Every row gives one point. To make a cloud, some directions were put in groups of two or more. Within a group, all points are equally far from the middle, so they leave a hole (a ring in 2 directions, a hollow ball in 3). The other directions are filled evenly. Then the cloud was stretched, turned, moved and blurred a little. How many holes are there, and how many directions does each take, smallest first?

Cloud:
array([[ 24,  43],
       [ 27, -33],
       [ 37,  34],
       [ 43,  27],
       [-25,  12],
       [-13, -25],
       [ 49,  12],
       [-23,  -8],
       [ 49,  -5],
       [-26,   6],
       [ 35, -28],
       [-25,  11],
       [-23,  19]])
Holes: 1 (2)

Cloud:
array([[ 28,  22, -26, -34],
       [  0,   3,  55, -12],
       [  7, -32,  32,  13],
       [  7,  -4, -21,  27],
       [ 30, -16,   8,  26],
       [ 26,  22,  31, -44],
       [ 14, -15, -46,  -9],
       [-31, -19,  10,  12],
       [ 46,   2,  12,  16],
       [ 54,  -7,  13,   8],
       [  1,  16,  54, -13],
       [ -4,  43, -24,  -3],
       [  5,  29, -29,  12],
       [-28, -26, -17,  10],
       [ 46, -30,  17,   8],
       [-40,  14,  18,  -3],
       [ 51,  20,  11, -30],
       [ 12, -34,  43,  -6],
       [-37,   2,  -6, -32],
       [ 31, -44,  25,  -8],
       [ 10,  26, -21,  19],
       [-40, -13,  -9, -23],
       [ 32,  30,  13,  16],
       [ -5, -41, -25, -23],
       [ 40, -43,  -5, -20],
       [ 15,   5, -13,  29],
       [ 30,  39,  25,   4],
       [ 60,   3,   3, -17],
       [ 57,  16,  15, -14]])
Holes: 2 (2, 2)

Cloud:
array([[ 17,  20,  -4, -22,   5, -14],
       [-30,  -9,  -6, -22,  50,  10],
       [ 18, -29,  13,  14,  12,  41],
       [-31, -15,   1, -20,  47,  25],
       [ 19,  38,   2,  26,  16,  -5],
       [-21,   0, -28,  20,  28, -13],
       [-21, -27, -14,  -4, -33,  -1],
       [ -1,  13,  38,   5,  60,  12],
       [ -7,  41,  16,  24,  31,  -5],
       [-23,  12,  25, -26, -15,  -3],
       [  7,   2,  -8,  45,  -9, -15],
       [-12,  42,  -1,  -6,   7, -11],
       [ 12, -23,  23,  37, -12, -14],
       [-12, -22,  15,  50,  -5, -14],
       [-38, -13,  37,  -5,   8,  33],
       [  3,  43, -11,  -7,  33,  12],
       [  2,  -8, -13,  45,   5,  46],
       [-39,  14,  -4, -21,  15,  46],
       [  6,  36,  -8, -20,  23,  -1],
       [ 10, -13, -24, -12,   3,  40],
       [ 19,  18, -14,  32,   1, -13],
       [  8,  -3, -20,  -5, -19, -20],
       [  9,  24,  40,  21,  35,  -9],
       [-37,  -2,  15, -25,  16,  42],
       [-34,  29,   3,  -8, -20,  32],
       [-21,   4,  38, -17, -13,  18],
       [-45,   4,  -2,  31,  17,  46],
       [ 11,  -8,   3,  50,   9, -18],
       [-34,  16, -18,  -6,  46,   9],
       [ -3,   0, -13,  38, -35,  19],
       [ 12, -17,  18,  42, -12,  37],
       [ 17,  -4,  27,  34, -10,  41],
       [ -4,  43,  12,  22,  38,   0],
       [-28,   2,  50,  14,   4,  -4],
       [  0, -25,  20,  46, -17,  -4],
       [-37, -34,  31,  23,  -3,  12],
       [-46,  10, -10,   7,   0, -17],
       [ 17, -19,  -5,  -8,   3, -24],
       [  0,  12,  35, -10,  50,  -3],
       [  4,   0,  -9, -13, -36,  30],
       [  8,  -2,  35,  -5, -24,  15],
       [-36, -26, -13,  -5, -27,   1],
       [  7, -19, -29, -10,  23,  24],
       [ 19,   0, -15, -19,  11,  40],
       [ -9,  24,   9, -24, -20,  -8],
       [ 13,   0,   5,  49, -13, -12],
       [-14,  21,   2, -22, -16,  43],
       [ 15,  -6,  27,  39, -24,  20],
       [-49,   7, -10,   6,  -7, -14],
       [-34,   7,  25, -24, -11,  -4],
       [-34,  16, -19,  -1,  46,   6],
       [ -7,  -6, -16,  40, -25,  34],
       [-12, -18,   4,  53, -19,  23],
       [-12,  35,   3,  14,  -3,  53],
       [ -7, -28,  -8,  -6, -35,  14],
       [-47,  15,  14,  31,  -2,  34],
       [  7,  44,   6,  20,  35,   5]])
Holes: 3 (2, 2, 2)
